Rows are points. To make a cloud, some directions were put in groups of two or more. Within a group, all points are equally far from the middle, so they leave a hole (a ring in 2 directions, a hollow ball in 3). The other directions are filled evenly. Then the cloud was stretched, turned, moved and blurred a little. Count the holes, and give their numbers of directions, smallest first.

Cloud:
.28,-.17,.27
.32,.24,.09
-.25,-.23,.35
-.42,-.33,-.32
.12,-.29,.36
-.45,-.25,-.31
.31,-.11,.10
-.31,.08,.50
-.35,.11,.20
.08,.37,.00
-.09,-.29,.42
.36,-.01,.28
-.05,-.43,-.01
.29,-.15,-.13
-.17,-.48,-.19
-.32,.18,-.02
.12,.14,-.55
.31,-.14,.12
-.36,.02,.21
Holes: 1 (2)

Cloud:
-.25,-.21,.01
.05,-.19,.53
.43,.14,.18
-.09,.27,.18
.38,.06,.42
-.14,.03,.38
-.04,-.46,-.14
.39,.18,.26
.14,.09,.52
.17,-.58,.04
.08,-.44,.42
-.07,.29,.07
.42,.17,.16
-.02,.28,.28
.02,-.20,.52
-.01,.29,.30
-.18,.18,.02
.01,-.55,.08
.19,.07,-.27
-.13,.18,.28
.17,-.45,-.20
Holes: 1 (3)

Cloud (30 x 4):
.26,.02,.01,.30
.35,-.02,.17,.46
.68,.01,-.08,-.18
.03,.03,.25,-.34
.28,-.18,.25,.00
.19,.27,.48,-.31
.27,-.11,.40,-.18
-.12,-.49,-.25,.49
-.33,.12,.39,.14
.20,-.13,.47,-.17
.14,-.20,.47,.01
.14,-.43,-.18,-.25
.30,-.12,.31,.27
.30,-.13,-.23,-.27
.25,.26,.34,-.30
-.23,-.38,.15,.01
.21,-.32,.28,-.36
.20,.30,-.08,.19
-.28,-.13,-.19,.25
.18,.41,-.17,-.29
.24,.05,.25,.10
-.20,-.60,.15,.01
.16,.00,-.22,.65
-.35,-.23,.31,-.01
.22,.22,.37,-.04
-.24,-.19,.12,-.19
-.20,.08,.27,.06
-.13,.27,.46,.29
.66,.10,-.20,.17
.15,-.11,-.43,-.01
Holes: 0

Cloud, 29 rows:
.13,-.27,-.04,.23
-.44,.26,-.02,.19
-.18,.13,-.29,-.01
-.25,.45,.09,.25
.40,-.52,.20,.11
.34,-.25,-.28,.17
.04,-.15,.17,.53
.02,.06,-.31,.58
-.53,-.06,.28,.18
.07,-.42,.46,.42
.05,.19,.09,-.27
.27,-.32,.12,.12
.05,.22,.26,.05
-.22,.13,.53,.18
.35,.27,.11,.03
-.14,-.33,.02,.22
-.18,-.37,-.28,.26
-.17,-.57,-.23,.05
.03,.14,.31,.54
.32,.04,-.42,.00
-.01,-.01,.37,-.22
-.16,.21,.35,.11
.31,-.01,-.23,-.10
-.07,.21,.12,.25
.13,.38,.40,.06
-.06,.24,.36,-.03
-.23,-.48,.27,.69
-.27,-.23,.31,-.18
.29,-.36,.01,.10
Holes: 0

Cloud, 53 rows:
.35,-.10,-.13,-.19,-.26,-.14
-.27,.24,-.47,-.51,-.05,-.14
.17,.55,-.12,-.31,-.09,.20
-.11,-.26,.03,.20,-.38,.41
.05,.01,.29,.27,-.05,-.06
-.40,.32,.31,-.26,.02,.27
-.50,-.04,-.34,.22,-.05,-.14
-.14,-.04,.44,.11,-.15,.30
-.18,-.16,.19,-.03,.24,-.24
-.01,.05,-.08,.11,-.17,-.53
.38,.09,-.30,-.23,.07,.17
.02,.48,.19,-.24,.29,-.16
-.11,.21,-.27,-.23,-.11,.62
.07,.19,-.29,.22,.22,.21
.02,.07,-.29,.30,-.18,-.36
-.39,.43,-.23,-.14,.46,.04
-.47,-.02,-.30,-.18,.32,-.19
.31,.11,.00,.00,-.11,-.30
-.06,.27,.16,-.40,.27,.39
-.53,-.15,.17,-.31,-.17,.13
-.01,.10,.07,-.35,.26,.46
-.12,-.02,-.59,.18,-.14,-.19
.24,.18,.06,-.25,-.44,.24
-.51,.24,.19,.16,-.33,.21
-.07,-.31,.17,.22,-.26,-.08
.25,.24,-.20,-.13,-.29,.45
.06,.46,.02,-.40,.36,.18
-.15,-.01,-.05,.11,-.20,-.54
-.50,.00,.05,-.10,-.21,-.39
-.25,.39,.09,.13,.04,-.42
.34,-.13,-.35,-.22,-.16,.05
.27,-.11,-.19,.21,-.25,.10
-.30,.06,-.04,.06,-.68,-.02
-.50,-.13,.06,-.41,-.12,-.09
-.01,.18,.38,-.38,.06,.22
.08,-.12,-.61,-.24,-.05,-.16
.19,.29,-.39,-.02,-.05,-.40
.30,-.06,-.26,-.37,.03,.24
-.50,.04,-.53,-.06,.03,.04
-.30,-.34,.13,.10,-.29,.31
-.32,-.01,.28,.07,-.15,.50
-.38,-.33,.19,-.01,-.33,-.11
-.21,-.16,-.10,.03,-.63,-.22
-.34,.27,-.52,.06,.28,-.01
-.44,-.02,.14,-.21,-.07,.49
-.24,.54,.02,-.31,.32,-.22
-.27,.43,-.22,-.34,.47,-.19
-.05,.45,-.53,-.31,.30,-.18
-.32,-.12,-.01,.11,-.29,-.45
-.21,.55,.11,-.31,.35,.01
-.05,-.19,-.53,-.40,.08,-.08
-.15,.40,-.55,-.15,-.31,.03
.10,-.16,.02,-.25,-.56,-.04
Holes: 2 (3, 3)

Cloud, 47 rows:
.09,-.08,-.12,.15,-.04,.33
-.17,-.44,.05,-.22,-.29,.55
-.25,.09,-.16,-.40,-.27,-.15
.15,.16,-.59,-.25,.09,.05
-.18,.08,-.07,.14,-.24,-.41
.17,.28,.05,.30,.18,.01
-.17,-.08,.00,.30,-.28,.14
.06,.51,.04,.09,.15,-.28
.01,-.46,.05,.26,-.12,-.59
-.21,-.10,-.54,.20,-.08,-.24
.23,-.12,-.27,-.24,.11,-.22
-.39,.37,.01,.32,.40,-.27
-.15,-.29,-.10,.31,.35,-.10
-.10,-.25,-.01,-.37,.15,-.26
-.32,-.32,-.61,-.05,-.10,-.04
-.10,.07,.34,.24,-.14,-.33
.20,.35,-.03,-.07,.24,-.11
-.55,.12,.21,-.04,-.16,-.29
.10,-.26,-.63,-.20,-.08,.20
.12,-.39,-.18,.11,-.25,-.02
-.26,-.07,-.30,.68,-.01,.03
-.39,-.05,-.51,.20,.17,.09
-.43,.21,-.17,-.32,-.32,.20
-.03,.09,.11,.18,.25,.46
-.29,.36,-.61,.28,-.04,-.25
.12,-.58,.40,-.03,-.21,-.23
.05,.26,-.07,.59,.02,-.43
-.08,-.13,.18,-.12,-.22,-.32
.07,.14,.39,.21,-.08,.53
.14,-.18,-.55,.09,.18,-.41
.19,.01,-.22,.16,-.06,-.45
-.01,-.22,-.64,.34,.02,.21
.09,-.28,-.75,.31,-.04,-.03
-.05,-.10,-.12,.19,.12,-.49
-.24,-.15,.00,-.51,.15,.07
-.10,-.68,.11,-.07,-.33,.25
-.04,-.16,.02,-.02,-.59,-.37
.20,.31,-.03,.31,.06,.00
-.06,-.25,-.53,-.27,.08,.28
.09,-.03,.38,-.03,-.10,.13
.29,-.28,-.36,.14,.28,.02
-.06,.01,-.24,-.12,-.64,.02
-.05,-.37,-.42,.35,-.43,-.29
-.47,.24,-.45,.46,-.11,.14
-.14,-.03,.29,.07,.10,-.05
-.19,.31,.23,.49,.19,.03
.44,.38,-.08,.05,.22,-.16
Holes: 0

Cloud, 54 rows:
-.04,-.39,.02,-.18,-.09,.20
-.07,.44,.01,-.18,-.03,-.01
.37,-.16,.10,-.04,.40,-.12
-.30,.44,-.03,-.15,-.19,-.04
.06,.55,.13,-.05,.10,-.17
.30,.33,.17,.10,.00,-.84
-.56,.41,.12,-.13,-.08,-.46
.05,.13,.05,-.29,.04,-.20
-.20,.03,.44,.20,-.24,-.28
.08,.20,.09,-.18,-.55,.05
-.37,-.02,-.08,-.36,-.28,.23
-.22,.17,.32,-.15,-.16,-.40
-.36,-.04,.09,-.50,.13,.07
-.30,-.15,-.20,-.09,-.09,.36
-.02,-.09,-.46,-.29,.08,-.15
-.54,-.14,.14,-.40,.09,-.28
-.17,.12,.19,-.36,-.22,.11
-.18,.28,.24,-.16,.13,-.19
-.09,-.19,.42,.05,-.12,-.43
-.21,-.01,.26,-.56,.04,-.41
-.25,-.36,.38,-.08,-.32,-.20
-.66,.19,.05,-.12,.03,-.53
-.29,-.40,.41,-.59,-.28,-.38
.16,.49,-.08,.14,.42,.23
.29,.22,.00,.15,.21,-.31
-.08,-.16,-.05,.45,-.25,.37
.08,-.14,.06,.26,-.02,.26
-.52,-.12,-.19,-.17,.13,-.34
-.16,-.10,-.16,-.36,.33,-.42
-.30,.35,.13,.12,.14,.01
-.03,.24,-.20,-.21,-.20,.03
-.17,.06,.16,.42,.24,.17
-.04,.22,.53,-.34,.10,-.47
-.40,.00,-.13,-.22,.34,-.35
.18,-.12,.11,-.09,.30,-.34
-.20,.07,.18,.13,-.11,-.52
-.16,.28,-.36,.00,.07,.24
.18,.31,.14,-.29,-.46,-.12
-.32,.38,.15,-.07,-.38,-.11
-.13,-.12,-.06,-.18,.04,.03
-.30,.26,-.06,-.48,.24,.19
.08,.51,.21,.21,-.01,-.11
.33,.21,.26,.18,.18,-.22
-.30,.18,.25,-.15,-.08,-.61
-.20,-.19,.17,.24,-.29,-.02
-.22,.23,-.08,.12,-.07,-.40
-.21,.45,.51,-.30,-.18,-.83
.05,.64,-.14,.33,.18,.18
.19,-.20,.31,.01,-.19,.29
.08,.12,-.12,-.28,.23,-.32
-.15,.40,.10,.55,-.14,.13
.29,.05,-.27,-.46,.23,.27
-.03,-.11,-.42,-.28,.12,.65
-.06,-.32,.67,.03,-.42,-.32
Holes: 0
